Each wall is flat, endless, passes through zero and stands at right angles to its row. A trip goes straight from one point to another. List the walls that it crosses, first one first.

Walls:
(1): [-8 53 -5]
(2): [ 2 14 10]
(3): [  6  24 -17]
Trips:
[-59  -1  28] to [-14 -22  41] -> 1
[-41   5 -49] to [26 21 -9] -> 2
[-13 -34   2] to [ 18 -28  44] -> 2
[ 3 24 23] to [ -6   4 -13] -> 2
[  6 -23  40] to [-47  27 -17] -> 1, 3
[ 13 -23  37] to [-32   4 -24] -> 2, 1, 3
[-6 34 60] to [ -8 -24  25] -> 1, 2
[-11  44 -10] to [ 19 -33  48] -> 3, 1

Walls:
(1): [ 18  -8   2  12  25  40  14  12   9 -14  -5 -56  35  23]
(2): [ 36  -8 -43 -15   2  16   0  17  24  37  59   7 -15 -31]
Trips:
[-37 -24 -30   1  37   3   9  13   2 -54  11  37  35  19] to [ 27 -30 -50 -16  18  20   8  59 -20  10 -26  34  -8   7] -> 2
[-12   7 -49   0  25  26 -12   3  -2  -8  11  18 -11   1] to [-12 -13   3  37   0  -6 -15 -29  46  13 -19   7   6  -5] -> 2
[ -4 -23 -45 -14  12  34  -7 -26 -32 -12  44   6 -13  12] to [ -6   7   6 -10  27  13   7  34 -51  -5  33  60 -30   9] -> 1
[  0  -5   5  -3   1  -3   0  26  28 -33   1  -2 -30 -16] to [ 19 -19  19  17 -48 -24 -10  43 -21  34 -24  -3 -29  27] -> 2
[ 15  -5 -51 -14 -22 -28  13 -38 -13  36  -9  -6 -29   0] to [ -8  37   5  17  47  39  -8  20 -39  43  33  13 -21  -8] -> none

Walls:
(1): [ 19  14  30 -11 -15   7   8 -14  -9  11  -6  -1 -13   4 -48 -25   6   0
 -23   0  16  -3  32  -7  48  -6 -24  -1  -8 -47 -19  -5  -5 -41  -2  17
   4  21 -29 -16   6 -15 -13   1   0   4  -3  -2]
(2): [  1  20 -25  21  25  -1 -25 -19   9 -11   3 -11  -8  16 -15   6  -8  -1
  -3 -19  13  -6  -7   1  19  10 -19   6  20   8  11  -4  21 -10  34  23
  27 -18  -1 -16 -23  -8   4  -1   7   5  34   0]
(3): [-19   4   0 -25 -32  11   6   2  29  13  -7 -11  16 -32  33 -25  -4   5
  -6 -13 -23  -2  10   5 -30 -18 -16  18  13  23  -1 -14   8  -2 -13 -18
  32  -2  25  14  35  -4  30   9   5 -41  -9 -19]
Trips:
[  9   7 -15 -16  15   7 -18  -8  40 -16   3  36  -4  -8 -10  -4 -19 -23
 -27  -3 -16   9  -2 -22 -25   7   0   3 -16  48 -20  13   6  -6   6   4
   2 -14  22  14  17  27  17 -26   2  -6  -3   6] to [ 17  -9   9  13 -47 -30  10  44 -19  -4   5 -14 -10   6  12 -20 -11  10
  27 -15  -4 -13  13   7  -1 -24  20 -23  -2 -16 -10 -14  -5  -1 -15  -2
   1 -12   8  17   6 -20 -10   7  15   2  16   8] -> 2, 1
[ -4 -15 -14   3   0 -27 -12 -14 -30  -3  14 -44  -4 -25  -1 -52   6  -5
 -21  -8  -1  20 -42   5   1   9 -22  10  -4   4  15  17 -13  -4 -18  -4
   6 -20   7  18  18  13  12  17  -9   4  37  -8] to [-30  41  13 -19  29  10 -10   5   4  25 -10  18 -21  11  27 -15 -47  28
 -19 -10  26  15  22  -3   9 -15  -1  39  18  28  -3  36 -15 -14   4  -4
  14 -36   2  -3 -25   2  -8   7  20  35  15  28] -> 3
[  0   1 -23  10   7  -8 -30  11  -1 -37 -22  22 -12 -12  15 -21 -13   5
  20   4  -2  -8 -17  18   4  -4 -23 -17   6  -4  10  33  -6  -2 -18  -1
  24   2 -18  28 -26   4  -7 -15   4  -6  39   3] to [-27 -27  33   8   9   8 -11  -4 -15  11  15  12 -20  -7   7   4  13   1
  -3 -24  -1 -15 -20  16   4 -10 -22   4   5  13  -9 -22  11   7  -6  -3
  13 -25  19   9   3 -10  -3  -2 -11 -11  12  13] -> 3
[-34  -1   3  -8  -1 -14 -40  32   1  -7  -4   1 -23  25  -9  14 -10  19
 -23  -4  14  10 -30  10  17 -23   3  -9   5  -6 -27 -26  12  14 -23   1
   9  -6  10 -19  10  18   2 -12  -5  -1  14  -2] to [-15  -8 -18 -22  -7  -5 -11  15 -13  -9 -24 -34 -19 -14  32  29  -2  -6
 -18  -7 -17 -21 -19  12  11 -34 -40  30 -21   5  19   4  -8  -6 -12  18
  -2   1 -16  13  13  -6   5  40  32  44 -34 -24] -> 3, 2
[-19   1  14  13   9   7   6  -8   5 -14 -12  32   6  -6 -20   7  18 -19
   4  14 -29   0 -11  12   2  14  -6  22  13  -8  12 -12   3   3 -23 -10
 -12  17   6   2  18  17  19   0 -35   2 -17  17] to [ -9  -2  32  -3 -28 -11  34  -7  18  -4  -5  -1 -14 -32 -10 -31  10  19
  12 -22  -7 -10   1 -13 -17  34   7   5 -35 -13  -6 -28   3  27  -2 -15
 -12   5   8  19 -21 -25  22 -39 -18  44  43 -24] -> 1
[  2 -24 -16 -25 -18  -4   1  -4  -1  17 -13 -24  22  24 -22  19  -6  -9
   6 -14 -13 -17  11  23 -27  -8 -22 -18  15  14 -51   9   5 -14 -10 -22
  35  -5   3  -3 -10  -8 -16   6  -4 -16  -5  -5] to [  5   1   7   7  16 -31   2 -14 -23   2  30  15   5 -20   5   3  13   9
  25 -37  13   2 -17 -24   6  12 -10  11  -1  22  -2   1  16  11 -31  -2
  -3  13  21   4   5  21  15   6  -5 -14 -17  -5] -> 1
[-24 -22   5  20  -4  26  32 -33   2   8  25  13 -20  33   0 -20  41  -9
 -15 -17  -7  12  -4  13 -16  -7 -12   6 -29  26   5  -4  13  -4  -1 -22
 -15  -7 -11 -15   5  13   7 -52 -10 -16 -33   5] to [-26   9  17   0  -1   4  -5  -3  16   6  21 -10   8  12  21 -10  11  26
  -9   3   4   6   9   9  35  10   4  -7  13  -6  -7  12  18 -24 -33  -8
 -60  -1   2   0   1 -21 -42  -6   3  -9  16  18] -> 1, 3
[ -3 -10   1  25  22  35 -19  17  33  -4  -9   7  -4   5 -29  -1   5  -1
  21  -7 -12 -50   7   3  -3  -7   2 -13   4  -4  -9 -21 -20   7  11 -29
 -10 -13  11  -2  11  13   0  -7  -1  -3   4   8] to [  6  13 -24 -16   1  -1   7  -6 -16  13  24 -23   0  41 -12 -11 -31  25
 -36  -9  20 -14  -7   4 -12   4  -4  11   0 -24   8  -2   7  -4  -4 -13
  29  25 -24   1 -20  16  23  -5   1 -39 -22  13] -> 3, 1
[-39  11  27 -11   7  24 -24  27 -13  -1 -32   7  12 -23 -33 -23   9   0
  -5  19  41 -19  17  23  -1 -17  26   8  27  -6  14   2 -13 -14  17   1
   6  -2   7   6 -17  18 -19  -6  -1 -28   9 -23] to [ 17 -17  10 -20  12 -25  10  17   0 -59  39  10  -6   1   3  21  56  -5
  13  -5 -28 -14  23  -1   7 -22   1  -4 -10   4   4 -32  22   9 -14   3
   6  -5   1 -15 -46  -2  -2   9 -30  -2  13  21] -> 3, 1
[ 10  14  -5   4 -51  -8  -1  29  -9 -15  -5  -2   9 -14  18   7  24   8
  13  31 -18  -1   2 -11 -30 -16 -24  -3  29   6  13  33  31  35  23 -33
  10   4   8  -2  -2  20  35  -4   9   9  15   2] to [ 11  19  15   0 -32 -23 -21  -3 -21  10  16  -3 -31 -21   1  13 -12  -8
  -4   6 -25   6  -1   8  -1  10  -9  25 -10  16  10  13 -18 -17 -10 -10
  20  -9  -9  26 -14  -2  40  -7 -26  -4  21   1] -> 2

Walls:
(1): [ 16  16   4  11   1   4   1  12 -32 -13 -19   7  27   9   7  12  14   2
 -13 -11  -1  -6 -42   2 -11 -20  19  38 -36   8  11  15  17 -26 -39  12
   5 -13  -4   7 -21  -4  -1  -9 -22 -31  20  21]
(2): [  6   2  15   5  16  -3  -4   1 -11   7  -2   7  14 -11   9 -25  -1  -7
 -10 -19   1  29   2 -14 -17  21   8 -26   6   0  -8 -11   9  21  20  36
  -6  16  -8  31 -12  -1 -17  -5   8  -5 -18  18]
(3): [ -8  29  13   7   3 -20  -2 -10  -6  -2   7   5  -2  -2   8   3  15  -6
 -11  18  22  -2  -5  15  20  -3  17 -16 -13  17   0  -3  10   5 -14   1
  16  -5  14   5 -21   0 -24   1 -22   4 -17 -31]
Trips:
[-19  14   2   6 -11  -2 -20   4   1  29  -6  15  32 -14  18  25  -7  22
  -4  -3 -12  -4 -22  -1   6  27  -4  -3  -3  -9  -8  26  -2   8  21   2
  -1   7 -27  -3 -18 -14   4  -4  24 -15  15 -14] to [ -8   4  -4  -1  -8  -7  13  26  28 -10  -4  -6   4 -18   1   1   6  -8
   9   0  28  -6   4  18  -9  15   5 -10 -59 -25  18  12   3  20  -2  14
   4  11   3  -9 -29  -9  12   8  -5  10   7 -20] -> 3, 2
[  4 -10   9  -9 -17   1  19  18 -17  -2 -20   5   1  -3  10 -19 -12   0
  18   6   5 -10 -25  -7  10 -19 -15 -22   4  -9 -23  -5  -5   9  -9  -1
 -14 -17  24  13   6  10  -5  -7  -8  -9 -12 -40] to [ 13   8  -5   7   9 -22 -11 -11  19   2  -3  -3  -7   7  -9   6  -1  33
   0 -18 -17 -15 -18  -2   2 -18 -14 -14  12  16   4  26   7  -6   7 -13
  -7  -6  14  19 -21 -23  -5  -9  -2  -2  -9 -23] -> 1
[ 25  -8 -30   3  -5   7  -1  10 -11   3 -17  -3 -26   2 -19  -5 -18   2
   1   8  33   1 -10   4  19  -3 -10   7  15  22 -17  17  -1  -3  15 -18
   5 -20   0 -23   0  11  12  18  -5 -13   5  -9] to [ -5 -18  -8 -20 -13  -7 -16  -6 -31  29  -9   3  -9 -12 -13   6  -4   1
 -21  -7 -16   7  20  -2  -6   2 -29  -6 -14  -3   0   9   8   7   2   7
  27   6  11  18 -13   4  -6   6 -11  -9 -26 -13] -> 3, 2
[-21  17 -14 -12  -3  -2   9 -42 -21   2   2 -12 -18 -34   0 -12 -17 -17
  -4  12  15  -3   7  -1  20 -19  10  16 -28  34   4  10  27  -9  16  -2
  12  11  -4 -11 -23  14  10   2 -17 -12  19   2] to [-15 -22  -4 -11  -5   8   0 -11  -7  -8   3 -11 -16 -11 -12   9   4 -24
  31   9  33 -18  13 -13 -13 -14 -23 -17   9  26   3  -5  20  -2   9   7
  -6 -20  -8   9 -21  21 -21   3 -19  15  -4 -14] -> 1
[ -2   1  28 -11 -14 -10   7  -2  -7   2   5  -5  47  -8 -23   5  16  -4
  12  12  -7  16  -1  -6  -2   4  37   9  -3 -17  39   7  -9  -5   3 -18
  16 -13  -6 -19 -19  -3  -2   8  -7  -1  11   3] to [-22  27  -4  -1  14 -21 -23  -9  13 -16  -1  -5 -15   1   1  24 -21  -9
 -16  -8   8   5  33  -2  12  19   5  -1 -18   6 -10   2  13  21  17  11
 -10   2 -11 -12  19  12  -8  -7 -26  21  12 -15] -> 1, 2
[ -1 -15  -2  24   9 -23   9  16  22   4 -24  28   6   2  13   7  16   9
  12   8  21   9   9  -2  -7 -30  -2   9  -3 -15  14 -44 -12  15  14  -6
   1 -16   3 -14  -7  14  15  21  29   3 -33 -13] to [ -6 -11  17  28  -7   5  20 -23  12  12 -23   3  18 -21 -15   6  12   2
   2  25 -13   3  24  18  34  17  17  27   5  14  29   6  10  15  11  -1
  29  14   4 -19  -1  15  -4  11 -12  -6  11   9] -> none
[-14   4 -28  -3  20 -13 -40  -9  19   4   3   6  -6  13  -9 -10 -17   2
  -9  24 -24   5  -9  32  18   2 -19  28 -13   2 -18   9  10 -12  20  13
  12  17 -11  10  16  19   5   8   3   1  15  -2] to [-15   2  -4  16  -6 -20  -4  -3   6  12   6   7  -2  -7   9   1   0  -5
  14   6  -8  16 -30   3  -2   0  -6  -3 -11 -24  -4   6 -32   1   0  30
 -23  -5   0  -2 -21  -6  -2  -6 -28  -1   7  27] -> 1, 2
[-20  -1 -16  12  18   1  16  16  -9 -17   1  -1  17 -48  31   2 -15  -8
  -1  18 -13  15 -17  -9 -12  12  25   2 -12  -4  -8 -35   6 -10  -7   7
 -23 -19  -3 -30  11  -4   2  16  22  -2  11  17] to [ 16   2  17   3   9  14  13   6 -29   7  -4 -34 -40 -32   4  15  21 -21
  17 -15  -4  -4   9 -15  -8 -16 -11  -8   9   2  28  13 -21  15  -1  -2
  24  31 -24  17   1 -22  14  18 -13   6 -18  24] -> 1
[  2 -14  11  16  12 -26   1  -2  36   7 -13   2  -2  24  16  -4   9  26
  -2  20   1 -26 -16  -7  23 -23  -5  -2   1  -4   8  -3  10   2 -20   2
 -35   6 -11   7   7  -3  -6   5 -17  -8  -9  15] to [  7  -5  -8   9 -19 -19  11  -2   0   8 -19   7 -32 -34 -14  -6 -60   9
  -9   2  -6 -24 -17  20   8  11   6 -21   7 -19  -1  14   2  15  -6  21
  27   4  11 -13  -7 -14 -19   1  -2  -8 -17   5] -> 1, 2
[  1 -37 -26  11 -12   8  -4  -4 -19   4 -15 -21 -16  16 -16 -20  -1   3
  -3  -1 -18   6 -17  25  -2  26   5  22  15  23   0  11 -29 -42  16  11
   3 -16   1  -3   8   4 -22  -3   1   9  12 -17] to [-11 -12  14  29   2   6  13  17 -14 -17 -10  -9   7 -18 -18  15   3 -13
   4   2 -13  16  22  -7   2   3   2 -19  -4  10 -23  15  15  18 -43 -15
 -21  10  -7 -20  25   3  10   4 -28 -13  16  23] -> none

Walls:
(1): [ 16   3   2 -14   8 -17  36  10   1  12   2  29   8  -1   6  24  -9   1
  19   6  15  -4   0  -8 -16  12  27  -5  -1 -17  23   3  -7 -22 -16 -19
   4 -23  16 -19 -12  -2 -20  11  19 -34 -31 -30]
(2): [-18  -6   3  13 -18  19  17  -6   7  -9   3 -12  25   4   5  15  10 -17
   2   0 -14   2  54  -2  40 -17 -24  18  25   1   2 -20  -1 -10  -3  21
   4 -14  -5   0 -21   4  29  15 -22   7  -4 -46]
(3): [-32  -8   2  18   1  -5  -4 -21  22 -19   6 -15 -15  -7  -9  -2  21   0
   1   4  22 -10 -21 -20  -2 -12  -1  -7   4   2   7  -9 -23 -12   0  -2
   6  -6  -5  -3  -5  23  21  11   9  43  47  10]
(4): [-14 -33   8  -2   7   1  23 -33  -3  -6  27 -14   6 -23  14  -9  -7  16
 -14  -1   7 -21  11 -16  19   0  16 -13 -19 -35  -1   9  -1  13 -15   1
 -12 -12 -27 -14   9   2   2 -12 -34   7   0   0]
(5): [-16  23  13 -18 -19  24 -11   3 -18  37 -19 -17 -29  -1  -3  23  -2   4
  38   0  11  17 -42  11 -14 -17  -9   6   8  21   2 -13   2  -3 -11  13
  16  22  50 -30   9 -23  -9 -13 -13  -3  12 -21]
(6): [ 24   0   7   3   2 -26  11 -28  12  -6  -5  26 -21  26  20   2  34 -10
   1   4   1   0  10   9 -19   2  -2  -8 -11  -8 -24   7 -10 -29 -47 -18
  -2  -4 -28 -21   9 -21   7  -7  16   8  -8  -4]
(7): [  3  -3 -46  11 -18   7  18   6 -23 -20 -20 -20 -27  -2  10   3  10  20
 -18   2 -19 -13   7  10  36   8   1  -7  -2   0   0  25   5   7  15  -6
  -5  17 -12  11  22  -1  15  30  -6 -32 -10 -14]
(8): [  2  -9  -6  -7   3   5  13  12 -19   7 -27  13 -11  18  14  19   2 -24
  10  29  31  -9 -11 -10 -12 -30 -13  -5  -8   1   4   0  11  20   1 -10
  -1  -4  29   1 -10 -14 -16  24  19   6   5 -10]
(9): [  4  -8  26 -26   3  14  -3  -4  15  26 -19   4 -31 -11  14  55   1   5
  24  40 -15   7   1   6  30   1  14  -8 -45   7 -14  23 -27 -15  -9  10
   7   7 -12  10 -21  -3 -26 -18   9   0 -25 -21]
(10): [ 49   8  16 -11   3 -18   2  35 -18  -7  -4  21 -15  -5   6  17  14  -6
  -1   3  20  13  18  -3   6 -21  -2 -11  -6 -16 -22   8  31  -3   4 -27
  -4  15 -23  -7  17  13  14  -3 -13 -16  -1  12]
(11): [  6 -23   8  -2  15  24 -11  -1 -14   2  12   9  -1  15  19  15  -6   0
 -18 -12  29  12  -5 -13 -18   7  12  25 -29 -18  -3 -37 -10 -26  15  -6
 -44  -6  -9   9   5   0 -26 -17  18  13  -9  11]
(12): [ 25  -6  10  34  19   9  16  -4  20   0  13  60   6   5  -3   3  16 -45
   8 -29 -19  13  14  10   3  -9 -37 -13   5  -7  10 -11 -24 -11   1 -26
   0  12   9   4 -24  23 -21   7   1 -12  11   9]
Trips:
[ 17  -3  -5 -12   2  -7  27  16 -21  -1  14  -3   6  17 -20  12  -4  -6
 -24   5  17   8  13 -22  13 -16  12  34  -1  -7 -10  -5 -54 -13 -24  -1
   1 -10 -14  25   7   3 -10  -4 -19 -14  29 -31] to [  9 -24  32  28   4  15  29   5   5  -8 -17  12  37   0  -5  -8 -10 -11
 -15  28 -32  13  17   3 -16  -1 -18  26  39   3 -12   5  38  25 -22  -6
  -3 -17 -10  12 -11 -23  26  11  24 -21 -21   8] -> 3, 9, 11, 7, 4
[ 18  15 -39 -17 -22  15  10 -35  -3  -7 -32  27 -21  -4  -4  10 -23   2
 -24   9 -24  -3   5   1   9  17  24  -9  -8 -24 -13  46   8  23 -24 -23
   9   9  -4  11   0 -31  15   0  -2   0 -20  -6] to [ 24  13 -14  23   3 -20  -4  -1  24 -29  -4  22  -3  -2 -11 -22  12  25
   4 -12 -20   4   1  -9 -13  10  10  -1   3 -14 -10  22 -40  -1  -5  -7
 -18  26  16 -13 -23  52 -17 -22   9  22   8  -6] -> 8, 12, 3, 4, 10, 7, 9

Walls:
(1): [  7  31  -8  28   2  -5  18  16  12  11  -7 -22   2 -22 -10  -2 -26  19
 -12 -11 -15  14   3 -15 -19  35   1  -2   6   8   6   2  10 -21  -7   6
 -10  -4 -45   0 -13  -2 -38 -20  22 -31 -21  30]
(2): [ 14  -9 -15 -10  14  -2  30 -12 -21 -14 -14   4   3 -10  29  -8   5  35
   5   5  15   5 -12  44  -6 -11  10  -4  -5 -44  20  13 -28   8  12   4
   3   9   3   3   9 -20 -13   2  25   7  15   2]
(3): [ 39   2  -5   3 -12 -10   7  -7 -10  -9  37  -3  19   1   6  30  -2 -16
 -14  18 -18 -19   5 -28   0   3   1   9   2   0  26  -8  14  13  11 -11
  23  -8 -35   2  21 -25  -2  -1   5  15 -15  17]
(4): [ -7  -4  11 -15  -5  -9  -7   0  13  32 -24   4  -4  21  -8   7  21 -25
  -2 -15  -9   1  21  30  -6  16  15  15  -5 -10  10  41 -17  23  -9 -11
  26 -28  -2  -5   3   9   9  20  12 -28  14  -1]
(5): [  8   8  -8  16 -18   3   3  21 -11  12   9  -4  22  -2  17  15  -8  -4
 -11  19   7   4  -1   9 -17 -25  -6  45  -1  41  11  19   0  10  -9 -15
  18   2  22 -14  19  10  13  -1 -51  13  24  10]
(6): [-21  14   6  16   1 -14  10   0   6 -12 -10  10  17   3 -10  13 -27 -30
 -52  -2   1  -1 -13  27 -37  11  11  21 -28  -1 -23  -2   7  -6  -4  -2
  28  -3   1  12  14   4   5  -2  12 -20  -3  21]
Trips:
[-24  14  -6 -14   2  24  -7  28 -35 -12  42 -23  -6  -2   8   4  -8  28
  -7  16 -23  16  31  -8   7  14  11  -4   7 -19  13 -12  16   1  -3  -8
 -21 -12 -27  -8 -22 -26 -13 -17 -11  24  10   4] to [ -3  -1   5   1  12 -10   8  -9 -12  -9   2  13   4  23  20  -1  27  13
  24  18   9  34  -2  17  16 -16  27  -3  -6 -16  10  18 -13  30   4 -13
 -11  -9  21 -40  -4 -18  25  -3  12  -1  19   2] -> 1, 5, 4, 3
[  9  17  14  -3  32  17 -10  11 -18   7 -16  -9  32 -31  11  22  -9 -13
  13  14   1  -8  -1  24  10  20   6   3 -11 -18  31 -11 -40   6  -9 -27
 -11   6   3  -6   0   3   2 -10  10  13 -16   3] to [-12  -9  -4  -8 -11   6   2   1   9  14  19   8  10   7  14  20  11   8
   7 -22  -4  27  -7 -11 -12  18  20  31   8  16   2   9   8   5 -18  18
 -29   0  -4   9 -15  -2  39  12 -22  15  -8  -5] -> 1, 2, 3
[-11 -19  -3  12  16 -31 -32 -17   9 -12 -39  -3  -9 -15  -6   2   3   7
  28  -9  16  12  17  19   5   0  17 -23  10  19   3  10  30 -18  -5  18
  -2 -14   4 -10  -8  24  57 -10  12   0  16 -13] to [ 14  -6 -45 -10 -30 -14  -6  46  20  11   5 -13  23   4 -30   6  -9  15
  18 -22  -6  21   1 -10  -3  -3   7  16  24  -7   0   5   2   3  -4   2
 -13  -4  -9  -8 -14   4 -34  12   7   6  -5  15] -> 1, 5, 3
